Each wall is flat, endless, passes through zero and stands at right angles to its row. A trip goes straight from one point to another. List the walls that it crosses, first one first.
In the rows, zero is written as 128.

Walls:
(1): [173 105]
(2): [ 83 110]
(3): [ 80 158]
(4): [146  88]
(5): [148 142]
(6): [110 128]
Trips:
[119  97] to [124  57] => none
[124 101] to [119 160] => 1, 3, 4, 5, 2
[ 24 148] to [136  90] => 4, 3, 1, 6
[ 96 192] to [102  92] => 5, 4

Walls:
(1): [135 187  75 117  50 154 178 211]
(2): [122 143 108 151 205  97 145 165]
(3): [ 90 109 137  63 153 150 142 158]
(4): [104 181 156 157 153 105  41 120]
(5): [114  61 101 135 134 103 156  72]
(6): [101 133  65 106 116 113 165 154]
(7): [100 111  43   7 194 156 120 112]
(8): [117 105 156 136 154 154 126 126]
(9): [133 141  84 122  70  91 161 135]
(10): [ 33 109 110  86 135 160 178 106]
Trips:
[101  55 137  60 157 109  61 137] to [183 108 132 157 203 109  98 153] => 2, 10, 3, 5, 7
[ 90 102  92  85 124  62 143 103] to [ 77  74 195 104 164 173 121  87] => 2, 8, 9, 6, 4
[125 107 159 154  69 119 150 126] to [149 150 150  47 222 112 223 107] => 10, 8, 3, 6, 1, 2, 7, 9
[110 130  99 182 129 156 144 128] to [111 115 123  98  81 116 125 170] => 8, 2, 5, 3, 7

Walls:
(1): [202 117 175 177 179 128 201 182 139  77 143 182 172 132]
(2): [141  99 191 194  70  81 123 158 143 101 176  53  75  90]
(3): [152 192 116  75 114  91  93 138  83 109  91  99 184 102]
(4): [136 127 161 133 135 125 193 127  29 188 123  81 134 142]
(5): [227 129 142 152  81 156  88  95 148 131 131  45 173 135]
(6): [ 62 154  35 131 101 168 130  96 138 182 117  91 111 154]
(7): [162 183 130 148 151 108 213 135 144  63 107  86  57  93]
(8): [137 124 202 110 159 118 136  68  89 164  89  51  84 109]
Trips:
[141 196 108 195 142  65 165 160 153 219 199 117  66 192] to [ 93 142 135 151 115 137  88 152 155 162 112 133 129 155] => 1, 7, 4, 2
[163 148 125 132 104 121 113 171 150 116 147  81  58  95] to [ 62 126 141 121 188 205 139  51 156 122 150 187  98  75] => 3, 6, 5, 2, 7
[116 154 118  72 148 118  37 168 139  89 191  43 164  73] to [207 139 144 167 126  69 136 108 139 147  62 205 176 162] => 1, 2
[167 201  98 120 161 181  96  69  66 172 150 161 151 161] to [178  92 108 106 132 121 121 111 157 136  50 112 115   8] => 7, 4, 6, 2
[ 71  99 174 204  42  58 132 174 118  94  87 177  59 138] to [152  98  66 180 120 128  65 132 136  97 126  91 156 159] => 1, 7, 5, 6, 3

Walls:
(1): [134 129 109 113 181  98 100 164 126  99  62  55 186 239 121 130 159 138
 105 156 104 174  94 165]
(2): [134  87 146  42 139 139 120 140  89 223 179 161 140 128 126 122 130 189
 121  84  84 149 161 183]
(3): [ 97 112 112   7 147 168 125 111 147 143 164 134 158 196  63 139 140  92
 130 123 123 156  90 139]
(4): [160 202 148  90 163 172 118  88 101 117  98  87 127 125  89 130 129 150
 156 138 112 115 184  73]
(5): [163 132 164  95  41 103 121 170 116 169  80 113  67 104 152 123 148  97
 135 128  87 118 160 147]
(6): [147  78 137  78 159 148 114 127 105 100 131 120 142 142 133 110 150  94
 131 145  96 102 130  54]
(7): [100 126  96  98 157 146 109 184 122 134  93 108 156 210  92 105 155 184
  94 144 103  34  65 189]
Trips:
[127 101  94  89 153 171 119  95 125 108 129 128 118  88 121 142 125  60
 103 188  78  84 227  89] to [160 109  90  96 117 153  49 139 127 131 128 135  81 122 103 127 132 117
 135 120  86 129  61 153] => 2, 7, 1, 4
[139 189 142  96 126  90 173 153  90  93 142 152 139 111 135 169 142 137
 139  65 117 135 125 122] to [ 91 132  72 185 135 161 169  87 165  95 141 150 182  93 152  86  84  81
 153 175 155 161 142 110] => 5, 2, 4
[165 127  59 131 164 197  48 156 128 107  82 184  72 109 153 118 143 113
 125 124 174 122 103 144] to [146  75 125 124 136 185 110 146  83 131  93 202  93 128 158 134 109 167
 127 188 206 128 141 139] => 2
[120  83 149 151 130 231 131 100 155 105  34 118 165 127 156 133 153 133
 133 167 123 183 124 189] to [119 133 147 110  95 162  91 103  96 150 110 117 133 125 144 183 149 212
 118 218  91 138 144 116] => 4, 5, 3, 2, 6
[151 138 152 203 175 100 124 142 140 104 118 117 126 155  93 135  70 163
 116 141  50 112 135 172] to [103  78 206  72 145 156  75  97  83 111  92 163  75 148  90  88 165 114
 130  66 114 132 136  39] => 6, 2, 5, 3, 1, 7
[140  69 149 115 119 112 159 122 161  94  78 123 165  85 164 129 102  89
 124 181 107 148 124 146] to [197 101 160 102 107 198 105 164 159 144 125 157 135 221 155  91 116 105
 168  87  72 132 148 147] => 3, 2, 7, 4
